Each row is a point. Each copy is the shape, with its points in the same order, turned, moved and blurred by noise. Is it also mirrored, or only turned?

Shape, 8 rows:
[[ 18  11]
 [ 35  22]
 [-21   6]
 [-54 -54]
 [ 10 -65]
 [-49  -7]
 [-51  32]
 [ -2  20]]
Copy 1:
[[ -7  20]
 [-13  44]
 [ 17  -4]
 [  6 -71]
 [-51 -41]
 [ 33 -33]
 [ 58  -5]
 [ 11  18]]
Copy 1 is: mirrored
Copy 2 (8 x 2):
[[  3  25]
 [-16  52]
 [  4  -5]
 [ 74 -49]
 [ 77  16]
 [ 30 -49]
 [-16 -46]
 [ -5   2]]
Copy 2 is: only turned
Copy 3, 8 rows:
[[-17  18]
 [-30  39]
 [-31 -17]
 [ 18 -69]
 [ 47 -16]
 [-27 -45]
 [-69 -28]
 [-36   5]]
Copy 3 is: only turned
Copy 4, 8 rows:
[[ 28   8]
 [ 50   9]
 [ -4 -13]
 [-67  12]
 [-24  61]
 [-32 -23]
 [-10 -53]
 [ 21 -11]]
Copy 4 is: mirrored

Shape (7 x 3):
[[-20   2  14]
 [-31  37  10]
 [-36  13  -8]
 [ 65 -10  72]
 [-47  -3  20]
 [ 39  22 -59]
 [ 40   9   9]]
Copy 1:
[[ -1  19 -17]
 [-11   9 -49]
 [ 14  30 -44]
 [-35 -45  57]
 [-11  48 -26]
 [ 79 -34 -25]
 [ 15 -33   9]]
Copy 1 is: mirrored
Copy 2 (7 x 3):
[[ -5  -6  30]
 [-25 -24  55]
 [-30   4  41]
 [ 60 -76 -19]
 [  2   8  51]
 [-62 -28 -40]
 [ -6 -47 -18]]
Copy 2 is: mirrored
Copy 3:
[[ 10 -15   5]
 [ -1 -19 -24]
 [ 28  -4 -12]
 [-61 -36  91]
 [ 22 -36 -10]
 [ 11  74  31]
 [-23   4  48]]
Copy 3 is: only turned

Shape (12 x 6):
[[ 29 -38 -25 -72 -20 -56]
 [ 20  37  43  -5 -15   2]
 [ 48   1  10 -25 -37 -34]
 [-20  -5 -31 -19  27  42]
 [ 65 -11  34 -37 -65 -26]
 [-44  -8  41 -38  28  42]
 [ 61  -2  25 -24  13  52]
 [ 38  13  13 -49 -12  50]
 [ 18 -32  33 -10   6 -32]
 [-67  31  70   9  73  32]
 [ 11 -30   2  19 -31  60]
 [-22 -50   2  -1  -5   7]]
Copy 1:
[[ 43 -46 -61 -22 -74  14]
 [  6   0  34 -53 -10  15]
 [ 30 -25 -17 -59 -28  45]
 [-19 -23  10  46 -10  -3]
 [ 15 -26 -14 -84 -50  67]
 [-40  24  32  13 -49 -32]
 [-10   6  44   7 -35  65]
 [ -8 -29  41  -7 -52  44]
 [ 17  26 -29 -33 -24  19]
 [-26  69  56  16   7 -69]
 [-62 -13   1  -5   0  54]
 [-36   2 -37   3 -11   1]]
Copy 1 is: only turned
Copy 2, 12 rows:
[[-20  24 104 -22  35  18]
 [ -3  -9   7  -6 -51  15]
 [  0 -11  60 -34 -16   0]
 [-33  48  -3  45  14 -23]
 [ 39 -10  74 -45 -28  12]
 [ -6  53 -14  62 -11  44]
 [ 32  -3  32  50 -35 -28]
 [ 20  35  35  29 -46 -25]
 [  1 -22  35   8  16  36]
 [-38  11 -65  81 -35  66]
 [ 39  24 -19   7  10 -31]
 [  5  23   0   8  44  17]]
Copy 2 is: only turned
